Every row gives one point. The window is the flat piece filled in between its corners: a triangle in 3 columns, a solid with four corners in 4, and so on. A path goes straight from each point to the next, and from the last back to the first. List the points from which the path goes on through the window.

Window (3 x 3):
[[ 0.00 -0.24  0.17]
 [ 0.85  0.37  0.12]
 [-0.26 -0.28 -0.20]]
Path:
(1): [-0.07  0.24  0.56]
(2): [0.14 0.44 0.24]
(3): [ 0.41 -0.62  0.15]
(4): [ 0.36 -0.28 -0.02]
(5): [0.33 0.52 0.39]
(6): [0.27 0.43 0.53]
(7): [ 0.50 -0.48 -0.17]
(8): [0.80 0.05 0.00]
Through the window after points: 4

Window (4 x 4):
[[ 0.02 -0.04  0.17 -0.35]
 [-0.65 -0.65  1.01  0.09]
 [ 0.09  0.15  0.21  0.16]
 [ 0.43  0.05 -0.73  0.00]]
Path:
(1): [ 0.03  0.26 -0.46 -0.01]
(2): [ 0.72 -0.04 -0.01 -0.28]
(3): [0.39 0.09 0.35 0.17]
(4): [-0.32  0.10  0.03 -0.01]
(5): [-0.33  0.12 -0.01  0.19]
(6): [ 0.38 -0.25  0.89  0.00]
(7): [ 0.77  0.06  0.48 -0.17]
(8): [-0.71 -0.03 -0.17  0.53]
Through the window after points: 3, 5

Window, 8 rows:
[[ 0.42 -0.26  0.33  0.43 -0.02  0.42 -0.06  0.41]
 [ 0.12 -0.12 -0.18  0.02 -0.18 -0.41  0.27 -0.47]
 [-0.55 -0.02 -0.20  0.16  0.66 -0.68 -0.80 -0.56]
 [ 0.95 -0.43  0.26  0.10  0.55 -0.09  0.22  0.50]
 [ 0.75  0.05  0.75 -0.17  0.49  0.11  0.55  0.06]
 [-0.31  0.05 -0.11 -0.21  0.08 -0.41 -0.27  0.31]
 [ 0.17  0.20  0.09  0.19  0.24 -0.68 -1.32 -0.02]
 [ 0.67 -0.69  0.52 -0.47  0.19  0.21  0.36 -0.19]]
Path:
(1): [ 0.38 -0.40  0.39  0.16  0.26 -0.47  0.19  0.09]
(2): [ 0.16  0.19 -0.08 -0.24  0.19  0.19  0.19 -0.28]
(3): [ 0.09 -0.11 -0.16  0.07  0.26 -0.13 -0.50  0.10]
(4): [-0.23 -0.20  0.39  0.15 -0.02 -0.89 -0.27 -0.25]
(5): [ 0.68 -0.47  0.78 -0.05  0.03 -0.42 -0.04  0.07]
(6): [ 0.42  0.04  0.03 -0.07  0.61  0.47  0.29 -0.16]
(7): [ 0.34  0.37 -0.28 -0.12 -0.09  0.07 -0.63  0.18]
(8): [-0.01 -0.15  0.33  0.13  0.45 -0.65 -0.54 -0.07]
Through the window after points: 7

Window (9 x 9):
[[-0.28  0.23 -0.13  0.63  0.47  1.19  0.17  0.35 -0.39]
 [-0.39 -0.11  0.21  0.51 -0.65  0.03 -0.56 -0.21  0.13]
 [-0.65  0.38 -0.12  0.31 -0.52  0.09  0.08  0.48 -0.51]
 [ 0.96 -0.37 -0.01  0.62  0.23  0.31  0.35 -0.06  0.06]
 [-0.64 -0.08  0.30 -0.16 -0.11 -0.38 -0.14  0.03 -0.22]
 [-0.29  0.58  0.09 -0.19 -0.28 -0.14 -0.58  0.12 -0.22]
 [ 0.67 -0.39 -0.94 -0.31  0.03  0.10 -0.23 -0.21 -0.07]
 [ 0.73 -0.29  0.04 -0.49 -0.37 -0.14 -0.69 -0.68 -0.66]
 [ 0.43 -0.14 -0.50 -0.23 -0.31  0.61  0.56  0.20  0.26]]
Path:
(1): [-0.57  0.16 -0.45  0.49  0.14  0.50  0.45 -0.33  0.08]
(2): [ 0.53 -0.07  0.30  0.04  0.21  0.83 -0.48  0.63 -0.61]
(3): [-0.36 -0.53  0.01  0.30 -0.53 -0.14 -0.12  1.13  0.14]
(4): [ 0.36  0.20 -0.02 -0.03 -0.14  0.30 -0.39 -0.85 -0.57]
(5): [ 0.04  0.62 -0.28 -0.28 -0.12 -0.10  0.50 -0.47 -0.28]
(6): [ 0.35 -0.68  0.09  0.36 -0.11  0.56 -0.65  0.54  0.03]
(7): [ 0.21 -0.12  0.01  0.19 -0.34  0.08 -0.64  0.12 -0.36]
(8): [-0.24  0.06 -0.04  0.05  0.04  0.08  0.25 -0.53 -0.03]
(9): [ 0.15 -0.09  0.05  0.16 -0.16 -0.08  0.29 -0.28  0.17]
(10): [ 0.26 -0.23 -0.23 -0.02 -0.09  0.30 -0.31  0.17 -0.33]
(11): [ 0.07 -0.22  0.26  0.05 -0.27 -0.17 -0.33  0.71 -0.25]
(12): [-0.15  0.33 -0.03  0.02 -0.24  0.35  0.08 -0.75 -0.12]
(13): [ 0.14  0.26 -0.22  0.44  0.07  0.44 -0.13 -0.59 -0.32]
(14): [-0.25 -0.02 -0.14 -0.06 -0.21  0.05 -0.33  0.54 -0.26]
(15): [-0.26 -0.61 -0.21  0.41 -0.62  0.04 -0.30  0.91 -0.44]
(16): [-0.36  0.81 -0.10 -0.02 -0.18  0.24  0.37 -0.19 -0.21]
Through the window after points: 3, 5, 9, 15

Window, 12 rows:
[[-0.46  0.01  0.17  0.09 -0.75 -0.29 -0.89 -0.10 -0.68 -0.34  0.35 -0.45]
 [ 0.51  0.38  1.79  0.80 -0.02  0.15  0.40  0.48 -0.27  0.25  0.11 -0.19]
 [ 0.60  0.17  0.75  0.66  0.55 -0.35  0.02  0.57 -0.29  0.49 -0.27 -0.23]
 [ 0.11 -0.01 -0.06 -0.10 -1.06 -0.26 -0.45  0.21 -0.06 -0.33  0.96 -0.21]
 [-0.39  0.77 -0.40 -0.21  0.07  0.43  0.27 -0.20 -0.03 -0.12 -0.61 -0.32]
 [-0.10  0.42 -0.21  0.37 -0.41  0.23 -0.71  0.54 -0.45 -0.30  0.65  0.08]
 [-0.49 -0.10 -0.04 -0.12  0.10  0.12  0.84  0.46 -0.43 -0.52 -0.29 -0.03]
 [-0.32 -0.15 -0.07 -0.34 -0.14  0.12 -0.87  0.19  0.05 -0.64  0.57 -0.08]
 [-0.27  0.31 -0.12 -0.78  0.06  0.46  0.57 -0.03 -0.59  0.01 -0.60  0.39]
 [-0.49 -0.20 -0.01  0.54  0.15 -0.18 -0.37 -0.10 -0.10  0.22  0.49  0.18]
 [ 0.15  0.62  0.22  0.28 -0.56 -0.46 -0.73 -0.01 -0.15 -0.72  0.51  0.27]
 [ 0.00  0.07  0.15  0.35 -0.02  0.43  0.25  0.27 -0.01  0.08 -0.98  0.26]]
Path:
(1): [ 0.76  0.01  0.09  0.43 -0.90  0.23  0.11 -0.21 -0.43 -0.34  0.52 -0.23]
(2): [ 0.03 -0.16  0.34  0.07  0.28  0.52  0.24  0.09 -0.71 -0.29 -0.06 -0.16]
(3): [-0.32  0.26  0.08  0.08 -0.05 -0.07 -0.01  0.38 -0.09 -0.18 -0.14  0.12]
(4): [-0.65  0.23  0.17  0.10 -0.72 -0.21 -0.73  0.50 -0.26 -0.07  0.32 -0.55]
(5): [ 0.35 -0.02  0.22  0.09 -0.01  0.09 -0.14 -0.69 -0.75 -0.57  0.02  0.27]
(6): [ 0.29  0.10 -0.37  0.62 -0.04  0.37 -0.33 -0.20 -0.41 -0.18  0.08 -0.29]
(7): [-0.47  0.21  0.29  0.01 -0.23 -0.01 -0.05  0.62 -0.17 -0.14  0.04  0.32]
(8): [-0.18  0.39  0.34 -0.05  0.25 -0.67 -0.30  1.04 -0.06  0.19  0.08  0.39]
(9): [ 0.20 -0.02  0.27  0.35 -0.79  0.49 -0.01 -0.31 -0.26 -0.34  0.15 -0.33]
(10): [ 0.14 -0.36  0.23  0.20 -0.07  0.57  0.42  0.22 -0.57 -0.67  0.13 -0.21]
(11): [-0.31  0.47  0.21  0.17 -0.14 -0.16 -0.05  0.48 -0.23 -0.03  0.05  0.08]
(12): [-0.54  1.03  0.30 -0.37 -0.16 -0.08 -0.16  0.36 -0.39  0.14  0.11  0.06]
(13): [ 0.13 -0.33 -0.14  0.55  0.05  0.36 -0.07 -0.01 -0.27 -0.41 -0.20 -0.02]
(14): [-0.02  0.35 -0.16  0.10 -0.14  0.34  0.07 -0.08 -0.18 -0.27 -0.21 -0.13]
(15): [-0.47  0.36  0.28 -0.02  0.19 -0.16 -0.08  0.31 -0.07  0.29 -0.27  0.01]
(16): [-0.44  0.44  0.57  0.15  0.36 -0.09 -0.36  0.51 -0.02  0.23 -0.33  0.08]
Through the window after points: 4, 6, 8, 10, 14

Window:
[[-0.45  0.10  0.72  0.12  0.76  0.02 -0.01 -0.13 -0.12  0.14  0.19 -0.11
  -0.42 -0.12]
 [-0.37 -0.47  0.42  0.46  0.23  0.19 -0.50  0.58 -0.23 -0.20 -0.46 -0.38
   0.14  0.30]
 [ 0.16 -0.13 -1.01 -0.51 -0.08 -0.07  0.77 -0.20  1.10  0.49 -0.45 -0.99
   0.25  0.92]
 [ 0.09 -0.44 -0.18  0.29  0.36  0.38 -0.53  0.09 -0.56  0.07  0.01  0.02
  -0.01 -0.44]
 [-0.08  0.05 -0.38 -1.01 -0.24  0.34  0.55 -0.14  0.14  0.16 -0.11 -0.79
   0.60  0.70]
 [-0.10 -0.38  0.55 -0.08 -0.06  0.14 -0.83 -0.07  0.14 -0.30 -0.26 -0.25
  -0.14 -0.53]
 [-0.26  0.54  0.02 -0.50 -0.30 -0.66  0.33  0.58  0.24  0.68  0.72 -0.03
   0.12 -0.16]
 [ 0.35 -0.96  0.55  0.14  0.34  0.18 -0.80 -0.08 -0.11 -0.08  0.17 -0.13
   0.08  0.45]
 [-0.36 -0.01  0.22  0.31 -0.09 -0.12  0.21  0.09  0.05 -0.57  0.69  0.06
  -0.05 -0.18]
 [ 0.18  0.08 -0.80 -0.88 -0.19 -0.72  0.36 -0.28  0.13  0.02 -0.61 -0.28
   0.39  0.83]
 [ 0.19  0.08  0.40  0.18  0.22 -0.45  0.27  0.03 -0.11  0.05  0.25 -0.78
   0.36 -0.31]
 [-0.56 -0.20 -0.08 -0.50  0.37 -0.63  0.13  0.41 -0.06 -0.05  0.72 -0.62
  -0.18 -0.32]
 [ 0.49  0.55 -0.58 -0.80  0.42 -0.02  0.56  0.41  0.78 -0.15 -0.09 -0.76
   0.25  0.70]
 [ 0.35 -1.02  0.63  0.04  0.22  0.37  0.07  0.32 -0.22 -0.21 -0.49 -0.09
  -0.33 -0.07]]
Path:
(1): [-0.03 -0.05  0.20 -0.04 -0.29  0.15 -0.02  0.55 -0.20 -0.07  0.01 -0.51
 -0.11  0.51]
(2): [-0.31 -0.22  0.04 -0.18  0.50 -0.34 -0.12  0.02  0.26  0.30  0.05 -0.05
  0.44 -0.32]
(3): [-0.38 -0.20 -0.17 -0.47  0.36  0.01  0.30  0.16  0.45 -0.14  0.02  0.00
  0.72  0.05]
(4): [ 0.37 -0.01 -0.04 -0.06 -0.11 -0.13 -0.08  0.22 -0.11  0.18 -0.01 -0.79
 -0.21  0.21]
(5): [ 0.56  0.07  0.22  0.05 -0.35 -0.13 -0.19 -0.09 -0.10 -0.23 -0.01 -0.95
 -0.69 -0.21]
(6): [-0.14 -0.59  0.05 -0.30  0.66  0.13 -0.14  0.25  0.28  0.01  0.14  0.12
  0.62  0.60]
(7): [-0.11 -0.23 -0.12 -0.45  0.17 -0.20  0.35  0.04  0.22  0.30 -0.24 -0.46
  0.62 -0.06]
(8): [-0.05  0.52 -0.28 -0.22 -0.22 -0.26 -0.37  0.11 -0.17 -0.43  0.63 -0.19
 -0.65  0.83]
(9): [ 0.07 -0.05  0.08 -0.18 -0.15 -0.05  0.19  0.08  0.10  0.19  0.14 -0.37
 -0.33  0.44]
(10): [-0.18 -0.04 -0.11 -0.82  0.34 -0.22  0.16  0.55  0.15  0.12  0.07 -0.19
  1.13 -0.49]
(11): [ 0.18 -0.14  0.34 -0.07  0.37 -0.07 -0.04  0.01  0.40  0.00  0.07  0.27
  0.60  0.01]
(12): [-0.13 -0.47 -0.12 -0.11 -0.08 -0.06 -0.07  0.05 -0.25  0.02 -0.20 -0.81
 -0.32  0.21]
Through the window after points: 1, 5, 9
